Each wall is flat, endless, passes through zero and stands at right angles to its row. A trip goes straight from one point to another. List the walls that it crosses, first one first.

Walls:
(1): [0.18 0.14]
(2): [0.41 0.20]
(3): [-0.37  0.19]
(4): [0.31 0.27]
(5): [0.04 0.52]
Trips:
[ 0.03 -0.40] to [ 0.04 -0.27] => none
[ 0.51 -0.37] to [0.48 0.10] => 5
[-0.23  0.39] to [ 0.64 -0.30] => 2, 3, 5
[-0.26  0.27] to [0.04 0.17] => 4, 1, 2
[-0.27  0.67] to [0.52 0.10] => 3
[-0.29  0.53] to [0.46 0.01] => 2, 3
[-0.27  0.64] to [-0.04  0.65] => none

Walls:
(1): [ 0.09 -0.80 -0.33  0.20  0.68  0.71  0.23 -0.61 -0.25]
(2): [ 0.41  0.28  0.16  0.76  0.02 -0.42  0.64  0.01  0.74]
(3): [ 0.55 -0.38 -0.60  0.68  0.29  0.22 -0.18 -0.73  0.20]
(4): [ 0.48 -0.23 -0.08  0.35  0.12 -0.03 -0.27  0.31  0.17]
(5): [-0.10 -0.37  0.27 -0.10 -0.30  0.41  0.01 -0.34 -0.34]
(6): [ 0.31 -0.04 -0.53  0.15 -0.09  0.04  0.09 -0.31  0.61]
(7): [-0.31  0.03 -0.47  0.17 -0.35 -0.24  0.06  0.59 -0.11]
Trips:
[-0.03  0.33 -0.32 -0.42  0.26  0.71 -0.50 -0.13  0.18] to [ 0.41 -0.07 -0.03  0.04  0.29  0.27  0.06  0.06 -0.62] => 4, 6
[-0.16  0.11  0.13 -0.07 -0.37 -0.19 -0.05  0.05  0.32] to [-0.44 -0.46 -0.14 -0.17 -0.15  0.17  0.50  0.18 -0.39] => 5, 6, 2, 1
[ 0.59 -0.10 -0.26 -0.23  0.16 -0.04  0.12  0.44 -0.06] to [ 0.11  0.07  0.72  0.37  0.13 -0.34  0.83 -0.01 -0.08] => 3, 1, 6, 7, 4
[ 0.16  0.46  0.01  0.13 -0.77 -0.58  0.48  0.17  0.09] to [-0.18 -0.52 -0.37 -0.20  0.41  0.01  0.68  0.41  0.20] => 1, 4

Walls:
(1): [ 0.06  0.22 -0.27  0.28  0.01  0.31  0.23 -0.40 -0.68 -0.27  0.36  0.09
 -0.36  0.56 -0.17  0.25 -0.40  0.58  0.34 -0.58  0.27  0.00  0.62 -0.42]
(2): [ 0.09 -0.18 -0.32 -0.34  0.03  0.27 -0.18 -0.47  0.36 -0.12  0.46 -0.21
  0.09 -0.32 -0.35 -0.18  0.31  0.09 -0.13  0.12 -0.22  0.22  0.53  0.12]
(3): [ 0.26 -0.19  0.02 -0.29  0.13  0.48 -0.27  0.11 -0.51  0.29  0.37  0.27
 -0.20 -0.29 -0.28 -1.06 -0.29  0.02  0.23  0.20 -0.70  0.24  0.30  0.69]
(4): [-0.27  0.08 -0.26  0.15 -0.38 -0.17 -0.23  0.39  0.20 -0.23  0.72  0.51
  0.28  0.60  0.03 -0.19 -0.05  0.22  0.16 -0.34 -0.46 -0.58 -0.59  0.11]
Trips:
[-0.71  0.29 -0.42 -0.07 -0.55 -0.08 -0.30 -0.01 -0.10 -0.57  0.04 -0.39
 -0.03 -0.40  0.36  0.04 -0.17  0.48 -0.50  0.21 -0.38 -0.13  0.38 -0.06] to [ 0.29  0.36 -0.02 -0.64  0.31 -0.15  0.84 -0.24  0.13 -0.31  0.06  0.42
 -0.62 -0.73 -0.19  0.20  0.18 -0.50  0.04  0.00  0.13 -0.41  0.14  0.05] => 4, 1
[ 0.05  0.38  0.22  0.09 -0.25  0.18 -0.03 -0.36  0.18  0.53 -0.06 -0.28
 -0.74  0.35  0.02  0.08 -0.19  0.35 -0.48  0.36  0.32 -0.44  0.75 -0.24] to [ 0.51  0.18  0.10 -0.20 -1.10  0.58  0.42 -0.02  0.27 -0.13 -0.67 -0.17
 -0.85 -0.27  0.26 -0.44  0.52  0.06  0.11 -0.01  0.08  0.07  0.05 -0.09] => 3, 1
[ 0.10 -0.19  0.10  0.14  0.06 -0.12  0.41  0.05 -0.37  0.16 -0.18  0.27
  0.51  0.22 -0.44  0.15 -0.01  0.21  0.07  1.00  0.53  0.38 -0.64  0.07] to [ 0.05  0.11  0.54 -0.24  0.08  0.26 -0.03  0.21 -0.20  0.06  0.08  0.12
  0.67  0.28  0.75  0.14 -0.57  0.52  0.22  0.57  0.21  0.18 -0.03  0.13] => 3, 4, 1
[-0.08 -0.55 -0.77  0.11 -0.37 -0.12  0.22  0.16  0.48 -0.22  0.30  0.19
 -0.34 -0.29 -0.35  0.09 -0.08 -0.07  0.57 -0.45 -0.86  0.27 -0.10  0.00] to [-0.41 -0.15 -0.69 -1.16 -0.03  0.00 -0.34  0.00  0.34  0.27 -0.14  0.35
  0.43  0.33  0.43 -0.27  0.20  0.20  1.13  0.33  0.01  0.67  0.38  0.01] => 1
[ 0.69  0.00 -0.39 -0.35 -0.24 -0.06 -0.04  0.62 -0.40 -0.40  0.49 -0.04
 -0.07  0.49  0.57  0.04 -0.10  0.32 -0.81  0.01 -0.15  0.63  0.10 -0.07] to [ 0.07 -0.48 -0.18  0.13 -0.37 -0.05 -0.24  0.02  0.47 -0.38  0.37 -0.10
  0.50 -0.35 -0.32  0.02  0.32 -0.06 -0.13  0.57  0.20  0.35 -0.16 -0.18] => 1, 3
[ 0.07 -0.25 -0.04  0.02  0.55  0.14 -0.23  0.13  0.03  0.10 -0.44 -0.55
  0.16  0.63  0.06 -0.23 -0.13  0.29 -0.25 -0.17 -0.38 -0.25 -0.08  0.25] to [-0.23  0.19 -0.47  0.01 -0.23 -0.70  0.30 -0.31 -0.04 -0.10  0.02  0.14
 -0.65  0.51  0.56  0.31 -0.73 -0.13  0.25 -0.13  0.00  0.40  0.21 -0.20] => 1, 3
[-0.15  0.38 -0.15  0.55 -0.54  0.20  0.33 -0.35  0.40 -0.70  0.59  0.00
  0.25 -0.25 -0.29 -0.17 -0.49 -0.10  0.18 -0.01  0.14  0.15 -0.11  0.20] to [ 0.09  0.28  0.60  0.24  0.40 -0.26  0.32  0.30 -0.02 -0.06 -0.57  0.03
  0.11  0.08  0.48 -0.40  0.19 -0.09  0.29  0.25  0.16  0.20 -0.35 -0.13] => 2, 1, 4
[ 0.00  0.13  0.01  0.38  0.10  0.42 -0.18 -0.02 -0.12  0.04  0.34 -0.55
  0.40  0.38  0.38  0.02  0.11 -0.69  0.25 -0.43  0.12 -0.50 -0.14  0.43] to [-0.63 -0.66 -0.26 -0.19 -0.32  0.30  0.22  0.18  0.34 -0.20  0.53 -0.14
  0.26 -0.40  0.24  0.17  0.48  0.28 -0.02  0.43  0.03  0.43  0.05  0.90] => 1, 2, 3
[-0.18 -0.12  0.05  0.50 -0.10  0.08  0.45  0.24  0.31  0.49  0.03 -0.16
  0.37 -0.05  0.16  0.05  0.04  0.16  0.53  0.29  0.15  0.63 -0.13 -0.28] to [-0.25  0.08 -0.03 -0.01 -0.27 -0.11  0.27  0.07 -0.70  0.50  0.19 -0.46
  0.25 -0.25 -0.42 -0.15 -0.18 -0.49 -0.07 -0.43 -0.72  0.31 -0.74  0.20] => 3, 4
[ 0.11 -0.50 -0.61  0.23  0.21 -0.04  0.11 -0.53 -0.03 -0.23 -0.48 -0.09
  0.00  0.61 -0.56  0.00  0.15 -0.24 -0.14 -0.15  0.34  0.01  0.35 -0.41] to [-0.59 -0.54 -0.54  0.16 -0.63  0.41 -0.10 -0.07 -0.02  0.39 -0.10 -0.25
  0.45  0.05 -0.10  0.33  1.08  1.00  0.29  0.02  0.07  0.03  0.26 -0.43] => 4
